Each row is a point. Examples show where two turns around zero, p and q, send a point. Write where each new point lands after one turn and then the other. Backwards means that the second turn is done in reverse. Each puzzle has new turns, and all numbers are rounded.
(in the rows, 128 means zero)

Turn p:
[150 154] => [151 103]
[ 85 149] => [154 168]
[133 129] => [128 123]
[129  93] => [ 93 131]
[143 115] => [113 115]
Turn q:
[137 153] => [148 146]
[150 132] => [149 121]
[144 110] => [134 105]
[89 94] => [ 78 117]
[120 152] => [132 153]
Where do these land?
q, then p backwards: [159 149] => [120 165]
q, then p: [160 128] => [110 102]
q, then p backwards: [130 107] => [148 122]
p, then q: [ 97 131] => [148 152]
p, then q backwards: [ 94 124] => [112 158]

Turn p:
[157 142 158 100] => [129 130 166 164]
[130 129 104 131] => [125 138 129 106]
[102 167 126 152] => [ 81 113 112 121]
[133 109 109 104] => [154 130 145 109]
[156 133 174 144] => [122 144 124 182]
[107 109 105 107] => [151 110 131  97]
[110 107 120 158] => [134 130  89 116]
Turn q:
[118 130 137 160] => [121 145 101 139]
[123 118 130 104] => [127 109 146 135]
[138 117 136 128] => [143 128 130 136]
[123 139 152 110] => [118 137 153 144]
[157 141 153 182] => [151 184  99 135]
[113 105 125 116] => [126 101 128 141]
[123 146  64  97] => [109  93 140  68]
Where do these land?
q, then p: [117 142 112 114] => [141 103 129 129]
p, then q: [147 132 129  72] => [152 157 144 171]
q, then p: [136 143 114 150] => [120 123 152 111]
q, then p backwards: [110 120 112 125] => [105 138 131 130]
q, then p: [115 128 204 143] => [ 66 146  84 139]
p, then q: [136 109 113 132] => [133 135 145 111]
p, then q backwards: [135 122 112 159] => [130 146 124 159]

Turn p:
[162 156 132 119 152 121] => [127 108 137 154 167 132]
[100 123 127 141 119  91] => [100 124 139 123  99 103]
[173  98 138 103 166 159] => [184 113 151 117 163 157]
[ 75 146 117 129  74 100] => [ 78 171 113 127  94  93]
[128 121 135 162 104 140] => [128 131 113 139  94 148]
[150 123 143 106 140 139] => [144 131 146 127 152 145]
[103 145 134 138 139 136] => [105 119 110 113 131 134]
[134 113  98 126 131 139] => [157 127 115 125 127 113]
Turn q:
[138 113 147 122 143 122] => [133 114 133 122 152 116]
[117 144 136 117 138 111] => [122 140 106 128 145 125]
[ 85 137 119 119  97 118] => [104 139  95 105 101 139]
[156  75 115 125 143 114] => [170  83 138 119 140 135]
[100 139 126 166  75 113] => [ 75 116 114 132  93 159]
[159 145 133 117 121 175] => [135 145 161 147 108  90]
[105 148 135 117 156 162] => [127 176 145 112 139 118]
[164 122 112 141 152 109] => [158 111 132 158 147 142]
Where do these land?
p, then q: [156 110 137 125 125 144] => [129 125 156 148 127 111]
p, then q: [117 152  96 140 123 111] => [130 117 103 127 127 166]
q, then p: [145 131 174 121 155 148] => [ 98  92 163 119 138 126]
p, then q backwards: [147 125 146 101 149 172] => [112 109 113 138 178 111]
q, then p: [112 121  96 138 136  86] => [171 130  93 123 139 131]
q, then p: [147 131 162  86  99 139] => [108 127 163 138 105  83]
q, then p: [ 87 119 107 149 127 118] => [142 157 100 109 149 140]
q, then p: [114 136 105 164 110 107] => [141 144  87 112 113 144]

Turn p:
[111 155 117 136 129 103  94 114] => [105 153 144 130  99 101 120 141]
[140 133 144 126 141 128  94 152] => [144 129 164 136 137 118 111 145]
[147 142 117 113  95 117 116 111] => [132 132 109 127 119 100 148 158]
[102  96 171 119 108 136 156  91] => [133  82 106 121  86 169 138 124]
[129 155 168 147 157 133 161 108] => [151 139 152 116 101 154 157  90]
[146  97  98 133 151  94 139 155] => [134 134 112 102 161 107  87 105]
[102 130 104  99 141  99 147 103] => [ 98 146 105  83 113 138 123 132]
[124 138 102 147 124 147 118 165] => [107 134 141 156 164 114 126 120]
[149  97  93 121 101 171 117 118] => [133 127  80 170 154 136 126 154]
[129 136 165 139 135 152 138 163] => [142 105 168 139 146 144 142 111]
Turn q:
[ 96  97  87 143 137  90 127 113] => [167 103  86 148 129 115 121  94]
[159 147 141 135 161 137 126 122] => [115 171 143 128 133 139 139 114]
[134 142 153  94  94 119 108 100] => [126 123 158  85 107  99 109 132]
[103 158 129  98  96  85 108 130] => [125 113 132 128 100  65 105 139]
[ 94 123  96 155 146 160 155 130] => [109 112  84 152 142 167 118 118]
[161 138 156 109 137 145 154 132] => [ 97 141 157 109 145 134 156 130]
[153 111  89 149 111 145 118 165] => [149 129 102 140 106 156 161 164]
[125 140 155 144 115 135 144 125] => [110 116 157 137 125 141 120 126]
[128  96 146 125 156 135 112 135] => [153 144 132 124 167 135 124 134]
Where do these land?
p, then q backwards: [121 151 137 158 116  83  84 146] => [121 168 160 109 104  81 116 127]
p, then q: [130 120 103 162 140 118 148 147] => [136 144 119 119 122 120 105  86]
q, then p backwards: [ 98 111 139 102 129 103 100 170] => [172 118 115 117 102 120  89 151]
p, then q: [133  93 107 112 124 143 148  97] => [125 135  78 120 111 147 138 139]
p, then q: [146 123 131  94 119 121 105 152] => [141 147 132 143 154 110 150 150]
q, then p: [131 142 169 153 142 150 129 122] => [132 128 167 152 108 152 137 131]
q, then p: [140 145 121 101 164 153 140  97] => [ 94 160 129 108 112 154 143 150]
p, then q: [ 94 163 136 125 102 135 153 156] => [114  88 133 133 175 129 116 108]
q, then p: [147 127 118 121 123 165 107  87] => [121 135 124 130 139 144 155 181]
q, then p: [141 105 117 152 122 108 165 106] => [150 122  84 135 111 153 135 114]

Turn p:
[112 146 118 161 129 115 168 112 155 104 143] => [128 138  91 159 155  90 138 111 133 110 127]
[147 147 116 113 161 156 149 169 108 128 142] => [140 142 124  99 142 171 124 104 143  92 145]
[110 105  99  87 133 121 114 129 110 129 125] => [103  99 145 133 118 161 129 138 118 111 106]
[120 133 123 104 125 138  98  96 120 104 130] => [113 116 158 155 100 124 116 133 124 113 141]
[157 144 153 121 123 125 140 154 120 110 117] => [167 143 147 122 144 138 135 111 117 132 141]
[117 156 109 150  97  96 151 120 124 145 126] => [138 148  97 131 133 101 137 148  96 112 102]
[141 149 124 156 145 114 117 167 110 131  91] => [154 174 134 124 152 154 107 144 135 137 108]
[129  80 123  87 141 128  93 114 107 151 163] => [ 78  79 153  95 108 146 109 127 116 133 129]
[140 141 105 161 169 143 162 115 109 148 117] => [107 174  80 128 133 152 115 114 129 124 139]
[129 104 126 102 149 167 162 114 166 152 130] => [117 100  89 124  99 148 153  92 155 138 140]
[116 149 127 163  92 144 113 129 137 104 137] => [147 134 129 143 137  90 128 164 143 115 150]
[ 96 154 165 118 103 106 123 139 153 140 157] => [144 121 148 102 120  72 152 121 136 117 101]
[165  98 132 120 114  97 111 118 177 125  90] => [162  93 124 157 119 129 110 122 116 187 106]
[114  85 173 149 111 142  92 118  97 121 122] => [ 97 130 172 121 134 117 139 162 132 174 157]
Turn q:
[135 142 130 116 113 163 148 120 104 130 123] => [125 107 137 122 113 153 112 155 143 144 132]
[145  96 106  86 133  89 149 146 109 159 137] => [135 118 138 107 175  87 144 154 127 158  97]
[141 169 108 147 154 109 155 108 119 105 118] => [124 118 115  93 125 152 147 120 163  89 111]
[154 158 147  91 115  95 159 139 138 118 113] => [137 127 163 100 151 112 137 158 158 101 153]
[ 87  95 111 155 140 162 154  99 104 116 103] => [ 98 106 105 141  94 130  81 113 143 133  82]
[129 117 132 154 121 137 152 136 158  88 129] => [145 111 130 144  89 106 129 115 139  97 132]
[142 113 160 147 135 133 104 148 132 157 126] => [157 159 144 158 139 139 124 117 116 143 124]
[123 113 154 134  93 123  97 114 157 152 140] => [129 162 138 139 119 110 125 104 116 160 165]
[ 88 112 119 136 116 141 108 140 116 152 169] => [103 131 132 142 110 128 140 122  78 163 115]
[114 166 134 139 167 143 113 107 147 149  98] => [ 99 161 108 152 140 168 130 121 157 111 131]
[161 123 100  93 137 128  97 132 108  99 168] => [150  79 101 110 158 134 150 133  93 137 147]
[160 105 118 145  93 166 104 155 154 103 130] => [181 122 103 153  90 115 121 141 107 132 157]
[110 140 169 128 159  95 124 133 145 162 120] => [109 170 162 147 165 130 139 109 138 116 122]
[103 143 105 119 117 109 127 116 102 100 118] => [100 117 115  87 125 126 113 132 114 107 125]
Where do these land?
p, then q: [149 128 161 128 133  94  95 162 140 130 120] => [147 156 138 140 177 142 114 128 148 143 148]
p, then q: [132 102  95 123 151 108 106 105  89 128 123] => [104 138 122 149 117 156  93 127  85 129 116]
p, then q: [122 151 108 137 141  98  89 142 135 123  96] => [156 172 115 141 131 151 108 136 126 102 143]
p, then q: [132 133 141 154 163 106 134 134 114 152 100] => [ 99 156 115 127 139 165 132 152 145 126 136]
q, then p: [115 141 130 145 113 131 144  71 121 106 119] => [119  82 135 146  90 104 139 141 136 122 126]
q, then p: [140 122 159 137 122 144 148 100 161 150 157] => [126 125  93 110 116  79 141 116 127 153 134]
q, then p backwards: [112 122 103 124  93 141 133 136 150 133 142] => [119 126 139 135  99 139 122  89 130 147 124]
q, then p: [ 83 121 139 161  80 139 126 121 137 102 133] => [125 119 158 129 116  86 141 173  92 118 133]
q, then p backwards: [122 141 143 113  99 129 199 120 154 112 135] => [ 87 127 153 108 117 166  80 120 143 121 154]
q, then p: [159 105 120 115 106 167 119 134 135 143 123] => [143 120 103  85 137 132 100 147 126 137 125]
p, then q backwards: [118 115 157 124 158 139 131 122 154 142 105] => [132 122 128 152 130 136 146  91 137 159 142]
p, then q: [155 124 103  92 149 106 113 141 123 118 148] => [137 110 107 143 141 141  82 106 114 139 143]
p, then q: [116 177 146  92 132 107 144 133  67 131 160] => [105  82 162  90 141 156  91 126 131  91 155]
p, then q: [138 111  86 147 152 183 111 170 113 122 132] => [131 101 101 194 118 131 158 140 101 120 154]

Turn p:
[140 159 129 166 100 132 106 125 134 148 117 130] => [120 149 129 170 142 157 138 110 137 137 138 110]
[107 114 142 160 113 123 170 127 120 152 120  91] => [150  99 140 118 120 182 151 117 109 120 143 137]
[122 120 125 137 115  97 126 165 164 127 138 128] => [130 102 118 142 135 124 129  95 152 140 123 162]
[110 124 165 113 118 116 134 107 110 172 145 110] => [163 145 122 117 142 154 119 131 102 101 158 152]
[134 150 131 126 102 152  97 150 111 121 114 126] => [100 139 132 171 123 129 110 134 108 141 133 124]
[153 146  78  79 175 135 122 115 120 124 130 146] => [116 135  88  99 124  85 106 167 150 137 130  88]
[175  98 106 128 169 124  88 119 105 114 122 126] => [152 153 131 119 102 114  92 151 149 160  89 101]
[148 138 116 102 153 152 115 107 147 114 114 118] => [116 139 140 114 109  99 110 137 148 130 148  97]
[140 105  98 158 100 124 101 136 121 123  93 168] => [ 94 151 114 145 117 151 126 103 136 143  72 118]
[ 82 143 153 157 124 110 137 106 135 112 126 122] => [138 109 160 128 164 136 143 100 112  99 125 119]
[ 71 113 151 106 145 127 161 133 134 139 136 107] => [134  92 141  82 145 132 124 125 102 110 154 159]
[103 100 126 127 101 118 154 116 126 122 167 104] => [144  99 136 124 124 148 135 143 134  83 122 162]
[103 125 175 103 115 125 180 122 164 124 136 130] => [130 115 139 102 124 107 165 102 111  92 163 166]
[160 133 106 120 181 173 108 126 124 119 145 162] => [108 161 133 109 135  92 128 178 153 166 119 107]
[172 153 120 138 108 110 119 165 107 108 117 150] => [126 132  97 181 113 109 142 123 118 158 103 117]
Turn q:
[142 143 123 167 142  87 126 119 106 125 128 133] => [ 95 105 116 131 151 134 143 111 121 105 100 110]
[165 152 119 106 116  93 111 172 141 135 166 127] => [120 136  92 100 147 113 154 179 104 137 101 146]
[123 124 120 117 167 135 120 104 120 109 111 120] => [123 132 132 151 133  98 103 107 135 106 137 130]
[ 88 124 125 133 121 129 117 110 147 118 122 110] => [124 156 145 124 117 131 121 122 165 119 130 115]
[118 110 129  91 111 141 165 115 134 156 157 131] => [165 123  99 129 115 129 143 135 151 160 163 126]
[113 107 149 117 129 137 150 110 158 103 100 141] => [150 141 137 124 141 151  95 101 148 126 151 147]
[190 153 114 111  85  89  84 144 106 151 142 137] => [116 131  92 136 120 133 189 167  87 112  86 164]
[107  96 157 134 144 129 119 131 112 115 116 120] => [142 108 159 112 124 121 116 117 140  98 137 128]
[114 173 122 107  86 162 152 157 116 126 170 155] => [157 124 127 156 133 148 129 191 127 184 115 111]
[145 106  99 172 138 127 116 132 117 105 115 118] => [113 127 127 118 109 126 106  99 101 104  97 106]
[113 142 132 115 116 163 130 138 149 160 170 175] => [124 122 116 137 117 155 123 185 128 163 171 120]
[111 113 118 151 160 118 132 130 121 127  58 104] => [121 147 170 124 143 112 127  66 111 102 135 112]
[133 121 157 144 148 153 143 101 137 136 108  94] => [112 113 151 124 114 114 118  82 148 147 141 146]
Where do these land?
p, then q: [ 85 129 151 126 105 141 158 156 123 124 150 135] => [158  89 127 137 145 142 104 132 120 109 150 100]
p, then q backwards: [107 113 141  94 145 135 151 156 133 160 140 142] => [166 116 153 109 141 120 129 147 166 146 137 131]
p, then q: [126 138  99 148 134 138 148 143 139 130 125 140] => [141 140 129 113 124 122 128 113 135 145 156 108]
q, then p backwards: [117 119 140 109  95 154 141 131 126 140 102 147] => [145 122 162 154 123 131 131 131 123 151 134  95]
q, then p: [142 161  97 125 120 117 154 132 153 133 115 136] => [126 125 113 114 155 149 129 147 124 143 149  91]
q, then p: [128 152 141 106 107 139 115 167 119 150 137 103] => [141 125  93 127 122 128 152 110  96 151 142 154]
p, then q: [153 122 107 132 139 158 124 124 148  97 120 105] => [134 141 145  85 120 146 149 134 152 138 126 143]
p, then q backwards: [148 123 115 131 112 125 144 101 140 136 149 102] => [101 103 138 115 107 123 114 105 118 131 140 138]
q, then p: [122 144  94 113 116 126 108 114 177 113 133 117] => [ 98 115 109 156 164 120 125 115 136 132 154 102]
p, then q: [151  74 180 170 163  66  71 105  73  96 119 154] => [ 88 122 162 181 154 124 171  72  76 115 107 212]
p, then q: [156 152 150 136 147 138 115  91 141 104 137 131] => [107 117 127 102 161 119 142 121 149 147  99 149]
p, then q: [112 106 141 149 177  81 102  87  56 109 104 135] => [128 127 162 160 129  68 152  88  88 106 102 189]
p, then q: [102 136 125 141 120 138 134 145 150 176 116 109] => [124 113 116 141  94 119 104 150 144 142 164 115]
q, then p: [150 125 101 132 125 150 111 109 115 115 152 157] => [103 117 133 159 125 161 115 132 134 137  96 124]
q, then p: [122 125 138 107 116 115 146 157 128 136 120 106] => [150 138 102 115 113 109 141 128 122 136 147 126]
